Each row is a point. Each copy is the shape, with its points in the same order, stretched, turned, moved and blurred by noise. Say if it was mirrored as well.
(in the rows, 128 means zero)

Shape, 7 rows:
[[101  94 144]
 [192 211 156]
 [ 85 145 116]
 [ 79 106  88]
 [200  60 134]
 [117  77  89]
 [139 128 123]]
Copy 1 (7 x 3):
[[137 138 174]
 [182 127  31]
 [109 164 137]
 [ 84 139 152]
 [152  32 120]
 [ 92  94 144]
 [133 119 113]]
Copy 1 is: only turned
Copy 2, 7 rows:
[[118  52 109]
 [164 217 202]
 [ 79 107 113]
 [ 78  72  60]
 [220 100  80]
 [122  81  50]
 [137 116 108]]
Copy 2 is: only turned
Copy 3, 7 rows:
[[ 98 109 153]
 [231 193 179]
 [149  87 156]
 [126  63 113]
 [101 172  78]
 [105  87  79]
 [148 126 130]]
Copy 3 is: mirrored
Copy 4, 7 rows:
[[118 105 164]
 [204  71  71]
 [157 149 155]
 [105 163 153]
 [ 45  54  78]
 [ 65 134 116]
 [126 106 114]]
Copy 4 is: only turned

Shape, 10 rows:
[[113 174  83  78]
 [149  76 114  88]
 [ 97  15  91 110]
 [150 179 121 130]
 [142 103  88 119]
 [220 111 126 117]
 [ 93 170 163 104]
 [ 97 143 143 210]
 [ 93 181 129  97]
 [100 162 128  74]]
Copy 1 (10 x 4):
[[109 193 165 122]
 [176 101 155  70]
 [127  26 141  57]
 [163 172 123 163]
 [144 130 120  89]
 [233 128 109  88]
 [126 147 183 173]
 [111 105  91 183]
 [121 170 170 157]
 [114 159 188 134]]
Copy 1 is: only turned
Copy 2:
[[ 48 130 138 113]
 [150 118 151  97]
 [181  51 144  81]
 [ 89 158  98 117]
 [127 111 127  83]
 [165 181 121  75]
 [ 87 132 118 179]
 [131 102  42 140]
 [ 64 132 118 160]
 [ 72 127 138 149]]
Copy 2 is: only turned
Copy 3 (10 x 4):
[[146 164  72 140]
 [170 137 169 132]
 [151  94 215 203]
 [133 148  55  90]
 [156 106 122 144]
 [192 121 132  54]
 [ 94 178 106 100]
 [ 39 106  71 126]
 [102 185  78 130]
 [124 183 109 125]]
Copy 3 is: mirrored
Copy 4:
[[141 156  42 113]
 [142  57  80 142]
 [ 88   7  65 114]
 [160 174 115 109]
 [136  86  81  92]
 [199  76 133 108]
 [116 180 104 173]
 [ 69 168 166  79]
 [118 187  77 144]
 [130 159  61 155]]
Copy 4 is: mirrored

Shape:
[[128  84 204 134]
 [ 94 200 110 178]
 [186  99 191 110]
 [140  86 113  51]
 [113  78 121 120]
 [ 87  98 124 123]
 [145 132 163  85]
 [130 127 128 160]
 [ 89  86 119  72]
 [ 78 158 103 164]]
Copy 1, 10 rows:
[[ 85 108  88  13]
 [195 100 207 174]
 [148 128  38  31]
 [ 94 153  26 148]
 [ 69 154  98 104]
 [ 72 135 128 119]
 [144 107  67  99]
 [148 133 127 105]
 [ 51 137  73 147]
 [144 118 192 163]]
Copy 1 is: mirrored
Copy 2 (10 x 4):
[[100 123 185 191]
 [219 146  90  87]
 [ 43 134 193 169]
 [ 63 168 107 182]
 [132 111 107 169]
 [151 139  99 161]
 [ 73 173 149 161]
 [143 111 118 127]
 [110 169  85 172]
 [210 138  85 112]]
Copy 2 is: only turned
Copy 3, 10 rows:
[[189 103  98 113]
 [ 97 232 106 109]
 [190  93 161 106]
 [137  91 163 177]
 [109 111 112 138]
 [115 141 100 149]
 [168 131 149 154]
 [121 153 120  96]
 [122 120 121 198]
 [ 90 204  95 125]]
Copy 3 is: only turned
Copy 4:
[[ 93  57  83 115]
 [236 144 179 176]
 [ 92  56  80  38]
 [ 66 188  44  58]
 [ 57 162  94 131]
 [103 169  96 165]
 [138 115  60  58]
 [123 125 164 133]
 [ 87 200  36 123]
 [180 169 159 189]]
Copy 4 is: mirrored
